Every row gives one point. To make a cloud, some directions were put in groups of two or more. Within a group, all points are equally far from the middle, so they leave a hole (a ring in 2 directions, a hollow ball in 3). The other directions are filled evenly. Then the cloud was stretched, turned, moved and blurred a little. How many holes are there, and how many directions does each take, smallest first?

Cloud:
[[ 15 -30]
 [ 53  12]
 [-50  -3]
 [-24 -21]
 [ -6  47]
 [ 28  34]
 [  1 -29]
 [ 43 -26]
 [-59  19]
 [-27  46]
 [ 32 -30]
 [-36 -13]
 [ 11 -31]
 [-52   2]]
Holes: 1 (2)

Cloud (22 x 3):
[[ -9 -48  13]
 [-56  10 -13]
 [-48  11  16]
 [-11  26 -58]
 [ 40  27 -32]
 [-20  49   5]
 [-50 -19 -30]
 [-23  -3 -61]
 [-49  27 -20]
 [ 32 -37 -25]
 [-49 -17  13]
 [ 27 -44  -6]
 [ 49  -8   1]
 [ 10 -43  18]
 [-11 -19  40]
 [ 37 -33 -29]
 [-32 -15 -54]
 [ 37 -11  26]
 [  1 -44 -41]
 [-43 -22  18]
 [ 15  50   5]
 [ 27  19 -54]]
Holes: 1 (3)

Cloud:
[[ 10 -10 -18]
 [-59  34 -28]
 [  7 -54 -21]
 [-42  29  19]
 [-65  30 -28]
 [-39 -15 -27]
 [ 42   8 -37]
 [ 35 -12  11]
 [ 17  35 -22]
 [ -6 -37 -58]
 [ -3  19  -7]
 [-30 -32   8]
 [-47 -16 -56]
 [-45  -8   8]
 [-40  -3  27]
 [-35 -30 -13]
 [-45  45 -17]
 [-31 -21 -18]
 [-23 -40 -65]]
Holes: 0

Cloud, 31 rows:
[[ 33   9  56 -21]
 [ -5   3 -63  23]
 [ 10  -6  56  15]
 [ 43  16  37 -18]
 [  9  -7 -62   3]
 [ -3  35 -29  58]
 [ -5  33 -19   3]
 [ 50  18   5   1]
 [ 34 -29  -2 -51]
 [ 39  15  46 -21]
 [ -9  25 -30  65]
 [-18 -36  11 -31]
 [-21 -40   5 -16]
 [ 14   0  16  60]
 [ 17 -13 -62   1]
 [ -4  13 -45   1]
 [ 30 -52  19   1]
 [-15  14 -44  57]
 [ 32  26  44 -14]
 [  0   2  57   3]
 [ 31 -44  18 -52]
 [  6 -38 -63  32]
 [ 32 -36  12  31]
 [ 11  -9 -41 -27]
 [-15 -52 -21   6]
 [ -2 -52 -45  24]
 [  8  47 -13  37]
 [-18   2 -47  54]
 [ -7 -27 -63  37]
 [ 18 -13  38  36]
 [  4 -40 -60  32]]
Holes: 2 (2, 2)

Cloud, 48 rows:
[[  2 -29  -3  65 -53  13]
 [-17 -30  14  43   2   1]
 [ 61   9  -1  67 -14 -11]
 [ 18  49  12  60 -58  36]
 [ 16  33  16 -14 -16 -16]
 [ 21  38  30  23  -2 -13]
 [ 22 -20  -2 -28 -33  40]
 [ -9 -10  45  -7 -51 -10]
 [ 34 -31 -15 -22 -33  33]
 [ -6  13  19  -3 -26 -48]
 [ 40 -12 -10  30 -91 -17]
 [-14 -13   3 -46 -14  17]
 [ -1 -34  -6 -34 -10   5]
 [ 44  29 -20  26 -24  55]
 [  1  35 -10  25 -91 -31]
 [-50 -30  -1 -15  18 -19]
 [ -3 -12  47   8 -74   6]
 [ 11  20  54  53 -19 -24]
 [-45 -11  23 -14 -21   1]
 [-22  -3  29  -2   4 -34]
 [ 24 -28  51   9 -42  -9]
 [ -7  16   9  -6  60   4]
 [-11 -20  16 -23 -24  37]
 [ 49   5 -41  75 -52   0]
 [  9  14  -3 -13 -46 -25]
 [  7 -44  -4  62  -7  16]
 [-20 -13  13   0 -64 -24]
 [ 36  47 -13  10 -29  34]
 [-16 -24  37   3 -16  25]
 [ -5  16  -1  30  40  41]
 [ 41  -4  26  37   9  -9]
 [ 21 -56   2  53 -32  29]
 [-52 -18  11  -7 -23 -33]
 [ 67   6 -26  68 -51  21]
 [ -8 -11   3  25 -65 -83]
 [ 13 -41  35  29  -3  -8]
 [-42  12  10  35  20   7]
 [-41   3 -11 -22   0 -63]
 [ 27  64   7  42 -57  22]
 [-17 -22  24  29 -62   4]
 [ 55 -16 -48  18 -27 -23]
 [  3  35  15  29 -92  25]
 [  9  53   5   2 -65  34]
 [ 52 -22  16   2 -74  33]
 [-25  44  -1 -24 -51  29]
 [ 10 -48   9  12  32  -5]
 [  4 -32 -44  17 -25  30]
 [ -9  54  41  39  -3 -17]]
Holes: 1 (3)

Cloud:
[[-38  39   3 -22 -46  19]
 [ 45  14 -15   1  -7   6]
 [  6  22   3  55 -40 -17]
 [-12  78  -5 -19  20  14]
 [ 13  39 -16 -36   7  45]
 [-20  -6  15  -2 -79 -14]
 [  4 -43 -17  -5 -86  -9]
 [  4  36 -36  -2 -69  25]
 [-29 -43 -38 -37 -14 -18]
 [ -4  33 -60 -29 -43 -29]
 [-20  68  14 -24  12  37]
 [  1   3 -56 -29  20 -20]
 [ 11  20 -31   4  34   3]
 [  3  55  40  38 -54  52]
 [ -6 -15  35  12   9  32]
 [ 23  38 -10  32   3  51]
 [ 41  56   6  19 -39  28]
 [-37 -16   0  19 -56 -12]
 [-22 -17  -7 -38 -72 -14]
 [-28  -1  21  15 -71  -3]
 [ -1  -7   2   8  27 -10]
 [-13 -32  -5 -15  16  -1]
 [ 26  65  37  24 -38  55]
 [ -4  36 -60 -42   4   3]
 [-24 -15 -17 -53 -56   4]
 [ -4  33  53  20   6  61]
 [ 18  41 -17  17 -65 -17]
 [  1  17  37  41 -12  65]
 [-39 -30 -22 -28  -4   3]
 [ 41  -4  27   0 -32  -4]
 [  9  21 -21   5 -70 -35]
 [-22  30 -38 -24  19  38]
 [ -8  51 -49 -45 -16  -1]
 [  6  13  -4 -35   1  54]
 [ 13  50   8  46   7  55]
 [  7 -42   1  23 -66  21]
 [ 14  72  29  51 -19  47]
 [-47 -11  -3   0 -42 -15]
 [ 22  37  38  14 -63  56]
 [ 13   9   8  57 -26  -9]
 [ -6   2  37 -27  -2  -1]
 [ -6  26 -38 -43 -18 -41]
 [ 27 -40   7  13 -22  10]
 [-24  37 -62 -12  24  -6]
 [  4  36 -10   4  25  56]
 [ -5  44   4   2 -78  33]]
Holes: 3 (2, 2, 2)

Cloud (72 x 8):
[[-41  35 -10  16  27  22  27 -15]
 [  4 -18  37 -11 -53 -14  10 -48]
 [ 50  -4 -36 -29   6  45  14  14]
 [-54 -83 -18   4 -23  41  -9 -14]
 [  3 -73   1 -47  -3  27 -17   2]
 [-20 -56  -9  43  -3  15 -12  -7]
 [-14 -34  15 -28 -58  31  11 -53]
 [-28 -32  30  -6 -31  31 -53 -18]
 [-61  -8 -13  -4   2 -31  12 -36]
 [-26 -31 -16  26 -48 -27 -38 -29]
 [-52 -13 -71 -53   4  47  33 -11]
 [-15   3  21 -23  56  15  34  23]
 [-58 -31  18 -31 -25  35  34 -44]
 [ 20   8 -52  -8   0  -9 -31 -21]
 [ 27 -30 -70 -15  23  22   3  10]
 [ 29  31 -40  -5   8   8  54   1]
 [ 14  -9   9 -25 -21  54 -26 -40]
 [-15 -50   6  30  19  15   7 -21]
 [-27 -10 -17 -32  57   3  52 -14]
 [ 14 -42 -21 -43 -18  43  46 -31]
 [-37 -31  -3  47 -33   2 -33  25]
 [ 32 -81  -4 -39 -22 -12 -25   6]
 [-22  14 -18 -24  48   1  31  50]
 [-44 -78   8 -16 -57  26 -45 -19]
 [ -8 -28  86  17  -4 -31 -37 -36]
 [-70 -73  -3 -14 -41  28 -38 -13]
 [ 28 -51 -33 -42 -16  27  19 -48]
 [ 71   9  27   7   5 -41  22  -8]
 [-19  29  17  19  44 -26   2 -32]
 [ 51   5  -1 -12 -10  48   5 -28]
 [-28 -10  78  30   7 -29 -24 -22]
 [ 42   8 -54 -33  21  25  16  31]
 [ 28 -42 -16 -26  33 -51  15  -6]
 [-29  31   1   4 -31  18  27 -16]
 [ 11  16 -42 -56 -18  28  23 -45]
 [ 26  35  10 -24  33  14  72  -1]
 [-28  23 -32  21  37  17  16  -8]
 [  5   3  -9 -16 -53 -15 -22  16]
 [-11  25   8 -61  12 -23  24  -8]
 [ 19 -23  -1   4  55 -38  -3  24]
 [-59 -27 -12 -23  -8  45 -10 -51]
 [-25 -38  56  23 -10 -10  -8  39]
 [ 45 -21  14 -33  -9 -52   3 -44]
 [-24 -63  19 -51 -23  33 -24 -11]
 [-36  -4  25  17 -39 -35   3 -33]
 [-51  -5   6 -53   3 -17  29   6]
 [ 36  20  14 -33  42  16  67  -4]
 [ 13 -66 -12 -31 -33  30  -5 -55]
 [-53 -10 -25  -5  10  -9  65   7]
 [-36 -15 -87 -25   1  13  44  12]
 [ -1 -45   9 -65 -30  15  18  15]
 [-61 -23 -11 -10  22 -13  19  53]
 [-43 -21 -25  19 -35 -29 -23 -32]
 [-18 -56  28   0 -12 -68 -40 -13]
 [-17 -53  50  18 -27 -35 -31 -57]
 [-63 -79 -17  -3 -59  19  -7  28]
 [-32 -29   9  27 -26 -20 -66   7]
 [ 30  15 -39 -23  22  56  37  -8]
 [-28   1 -46 -32   5 -18 -31   3]
 [-32  42   5   2  -7  23  39 -17]
 [ 15 -69   4 -11 -41  21  -7  33]
 [-50 -80 -40   5  -7  12 -31  15]
 [ 75  28  25 -30  38 -25  -1  -5]
 [ -7 -37  39  44  -8  15   0 -22]
 [ 26  25 -62 -23  10  28  30  26]
 [-55 -22  26 -15 -40  27 -35  -4]
 [-27 -17 -44 -67 -18   7  24  29]
 [-63 -36  19 -42 -38  21 -14   4]
 [ 24  24  27 -21  61   5   2   8]
 [-18 -18 -44 -37 -34   3  45 -23]
 [-21 -45  35 -61 -23  21   6  -3]
 [  0 -26 -55 -35  22  -1  17 -49]]
Holes: 3 (2, 2, 4)

Cloud (87 x 9):
[[ 31   5  35  24   6 -13 -16  49  17]
 [ 15   2  20 -65 -25 -58  -4  21  80]
 [  4   6  10 -22 -19  -9  -2  39  79]
 [ -3 -23  87  12  -3  25   1  27   1]
 [ -8 -33   1 -15  25  33 -53 -31  -6]
 [  8  15 -15  13 -41  -1  10  50  35]
 [ 45  23   4  -9  56 -33  29  41  34]
 [ 50 -10 -27  16  -1   3 -10  31  51]
 [-11  14  -1 -29  63  10  16   0  10]
 [ -4   3  -7 -16   2  19  -4 -46  13]
 [  0 -25  45   4  28  46 -48   2 -20]
 [  8  44 -46   2  15   9 -21 -17  28]
 [ 10  17 -60  10 -43 -35  57  28 -23]
 [-19  34   9   4  66 -11  22 -37 -18]
 [ 13  -8  -3  -8  25  70   0   5 -16]
 [ -4  34 -30  29  29   3 -27 -25  -1]
 [-53 -19  25 -59  -7 -15 -45 -41   5]
 [ 28  23  46 -64  17  48 -14   3  22]
 [  7  46  40  -9  49  24  -4  -6 -30]
 [-22 -22   0   2  24   8 -46 -16 -25]
 [-15 -16 -25  51  -7   6 -14  11  -3]
 [ 52 -17  -7 -61 -18 -11 -20  18   9]
 [ 14  13 -20 -38  -1  40 -17  26   5]
 [ -8   3 -41  66  -1  13   1   9 -25]
 [ 38 -32  -5  32 -28 -40  52  -3   9]
 [ 15  -2  47 -26  18  51 -52 -26 -14]
 [-11 -46  -9   2 -41  27 -12  24  -6]
 [ 37 -22   2  41  19  -3  32 -18  36]
 [  8  33 -28  63 -28 -42  43  19 -30]
 [  2  54  20  16 -41 -30 -20  62  29]
 [  7 -13 -34 -34  -9  18 -14 -28 -32]
 [ -3 -20   3 -57  34  56 -31  -1  47]
 [-22   9 -37 -19  15  26 -31   0  22]
 [ 16  34 -23 -31 -10  12 -26  18  -7]
 [-27  27 -35 -17  16 -50   1  31   7]
 [-26   1 -11 -46  27  -3 -14  26  18]
 [ 18  -8  13  23  19  22 -32  18  -3]
 [-49 -36  -3 -44  -1 -31 -37  28  12]
 [ -8 -29 -16 -38 -27   8  -3  35  80]
 [-18 -10 -30   4  13 -76  18  12   8]
 [ 54 -37   7  17   0 -64  45  25 -25]
 [-11  -2 -14  26 -26 -17  -9 -43   6]
 [ 38   6  26 -17  31  53 -48 -16   4]
 [-12  11 -34   4 -37  -3  -9  34 -16]
 [  7 -35 -10  30 -55 -35 -38  14 -20]
 [  2 -48 -26 -46  13 -24  20  28  52]
 [ -4  38 -14  43 -10  34  32  45   6]
 [ 10  24 -50  37 -26 -33  41   7  28]
 [ 31  34  54 -41  -5  25 -23 -10  33]
 [ 14 -44  33 -52  47  15  16  -1 -17]
 [-23 -30  -6   1  22  47 -53 -16   5]
 [ 12  14 -26  -2 -12 -21  70  -2  28]
 [ 40  38 -24 -22  -5 -40  67 -15  17]
 [-22 -30  -9 -21 -23   4 -57  13 -18]
 [ 17  35  -8  44  -8   1  18  -3  37]
 [-25  47  35 -53  40  44 -44  21  14]
 [ 11   5  34   3  -5   7 -26  60  57]
 [  7 -31 -30 -33  14  -3  33  47  20]
 [ 17  54 -18 -48  46  35  37  -8   9]
 [-12  23 -34  -4   9   8  11 -50   0]
 [ 47   9  16 -19 -10  -4  69  24  21]
 [  2  42   9  22   1 -34  53  47  36]
 [ 28 -10  40 -50   6  25  25  -1   3]
 [ 13  95   6   0 -13   7  22   2  13]
 [ 47  38 -23   1 -26 -20  66  18   2]
 [  3   5 -19 -25   3 -28   8 -29 -52]
 [ 29 -24 -11   9  -5 -30   4  31  50]
 [  1  18  20  52  16 -17  58  36   9]
 [-23  32  10  50   7 -15 -22  23  16]
 [ 45 -25 -31 -62   8  -5 -23  18  49]
 [ 10  -7 -13  -1 -60   3  -3  19  49]
 [ 23 -43  -4 -34  54 -13  24 -19 -14]
 [-11  -2 -21   4 -39 -58 -11  44  25]
 [ 22  46   9 -27 -14 -58  41  -1 -11]
 [ 64 -22 -46   9 -26 -20  53  24  -9]
 [ 22 -31   6  24  12 -14  71   4  30]
 [-24  44 -20  -8  25   1  52   2  38]
 [-80  -8  21   1   2 -17 -48  -9  12]
 [ 11  -4  48  -6 -16 -18 -25  12 -30]
 [ 75  -8  -1  37 -16   2  56  27  17]
 [ 29 -61  16 -77 -21  25 -32 -13   3]
 [ 16  46 -19  63 -39   5  22   7 -13]
 [ -9  28 -25 -20  25 -76  33 -20   9]
 [-13 -36 -47  -5   2 -26  14   5  26]
 [ 14  36  37 -60 -29 -29  -5   8  29]
 [ 46  10  39   4   2   4  62  25  12]
 [-31  17   8  63   5 -29 -26  10  -6]]
Holes: 1 (3)
